Each row of a before or after table is a point. The points were changed in one or more steps. Then noise was added and the rows were shuffled. The steps act on columns, c1 being the first. Write out the steps. A step turns or swaps two columns, mirrors them in a line or flattens them onto one, adds a multiple of one to another, or multiplies or shifts one. Angles are multiples of 10 degrees, from the lower column toward the higher: turns from -170 to 170, lines from 10 to 170 but not 90. Use the fewest steps. Two steps may share a column if one is a turn and the other turns, adds or multiplies; they go together, in the order done. Otherwise the lowest column goes first.

Before:
[[-26  46 -22]
 [ 48  59 -14]
 [-23  44   4]
 [-43  58   4]
 [ 61  43  15]
 [ -8  20 -36]
 [ 32  24   3]
 [-15  -7  15]
 [ 22  15   1]
 [-32  25  33]
 [  9  -8   5]
 [ 36 -41  14]]
After (12 x 3):
[[ 10 -16   5]
 [ 36  20   5]
 [ 49  82 -14]
 [-11  73 -36]
 [ 38 -62  13]
 [ 21  14   2]
 [-32 -25  34]
 [-28  80 -22]
 [-45  55   6]
 [ 62  21  15]
 [-18 -28  14]
 [-24  38   3]]
Steps: add -1.5 times c3 to c2

Before (11 x 6):
[[-32 -45  -5  34 -39  24]
 [-19 -32  12 -24 -63  32]
 [-13 -46   1   4 -21  38]
 [-27 -68   0 -15 -41 -15]
 [ 10 -34 -42 -21 -48   1]
 [-36 -51  17  14 -45  -3]
 [-25  27 -24 -22  42 -13]
 [  0  39  33 -17  44 -52]
 [ 15 -85  -2 -16 -29  30]
 [ 13  55  13 -19  33 -23]
 [ 27  47 -20  31  18 -31]]
After, 11 rows:
[[ -1 -58  34 -17  44 -58]
 [-39 -32  17  12 -46  44]
 [-19  33  14 -25 -63  39]
 [ 28 -19 -22  29  20 -56]
 [-26  -3 -22 -24  43 -32]
 [ 12  -9  13 -17  31 -62]
 [-13  32   4   4 -23  56]
 [  9 -19 -42 -21 -50  33]
 [ 15   1   1 -20 -31  89]
 [-31  10  -8  32 -40  53]
 [-29 -59  -1 -17 -39  59]]
Steps: turn c2 and c6 by -70 degrees; multiply c2 by 1.6

Before:
[[  20  -12   -6   34   66    8  -11   25   10]
 [ -60   46  -13   34  -36   18   29  -17   -6]
 [ -39  -20    5  -26  -24   17   22    1  -16]
 [  19   46    0    9  -29   34  -29  -21    0]
 [  16  -18   -5   19  -38   20    5  -67  -24]
 [  -8  -22   -4   41  -10  -77   17   10    5]
 [  -1  102    5   22  -20   15   30  -20  -23]
 [  -3   10  -37 -100    9  -43  -92   -8  -28]
 [ -84  -15   -6   31   28  -36  -43   33  -24]
 [  16   49  -60   -1  -17   22   24   19   -9]
 [  17   68  -10   45  -34   24   25   31  -42]
 [   5   15   -4   15   -9   19   10  -68  -45]
 [  14   57  -21  -29  -34    9   15   29  -20]]
After:
[[-84 -13  -6  31 -36  30  33 -43 -25]
 [-37 -20   6 -24  17 -25   0  22 -16]
 [ 17  68  -8  45  25 -36  30  26 -43]
 [ 13  58 -21 -30   9 -33  28  15 -20]
 [ -2 102   6  21  14 -21 -21  32 -24]
 [ 19  47   0  10  36 -30 -20 -28  -1]
 [ 15  49 -61  -2  23 -17  19  25  -8]
 [ 20 -12  -6  33   6  63  25 -11  10]
 [  6  17  -5  15  19  -9 -67  11 -47]
 [-59  46 -13  33  18 -36 -17  30  -6]
 [ -1  10 -37 -99 -43   9  -6 -92 -28]
 [ 15 -21  -3  20  19 -39 -65   5 -24]
 [ -7 -22  -4  41 -75 -10  12  17   6]]
Steps: swap c5 and c6; swap c7 and c8

Before, 9 rows:
[[ -9  18 -45 -10 -15   2  28  64  17  21 -17 -49]
 [-21 -10  -6 -53   3   9 -61  34 -27  73 -10 -12]
 [  7  13 -21  10  61  30  -6  50  22 -18   1 -52]
 [-12 -27 -47  31  39  -4  -4 -21  35  38 -27  -7]
 [ -5 -71  28 -11  31  19 -42  26  20  16  -7 -59]
 [-52 -52  74 -46  50 -18 -44  28  37  46  -3 -30]
 [ 21  -3 -15  16   8   9   3 -12 -25  10 -36 -29]
 [ 13  43   2  75  -1  30 -53 -28  82   5  -1  -1]
 [ -3 -40  15  37 -23 -51 -41  15   2 -58 -11 -23]]
After:
[[ 46  14   0  74 -43  66 -36 -27 -58   2   1   1]
 [-30 -13   7  29  24  39 -31 -19 -10  41 -53  -6]
 [-40  -4  15  39 -44  17 -10  14  48 -61  14 -25]
 [-51 -49  27 -48  -3  46 -65  29   2  44  74 -27]
 [ 11   7 -11   7  34  12 -51  48 -34 -15 -21 -53]
 [ -3  17  32  13   4 -27  -4 -10   0   9 -24 -29]
 [-69 -10  18 -13 -12   8 -49  24 -23  14  25 -58]
 [ -6 -19   8 -52 -41 -31 -46  36   1  74  -9 -11]
 [ 17  -7   2 -12  12  17  31  65 -10  22 -46 -47]]
Steps: swap c1 and c2; turn c3 and c11 by 70 degrees; turn c5 and c7 by -50 degrees; turn c6 and c9 by -110 degrees
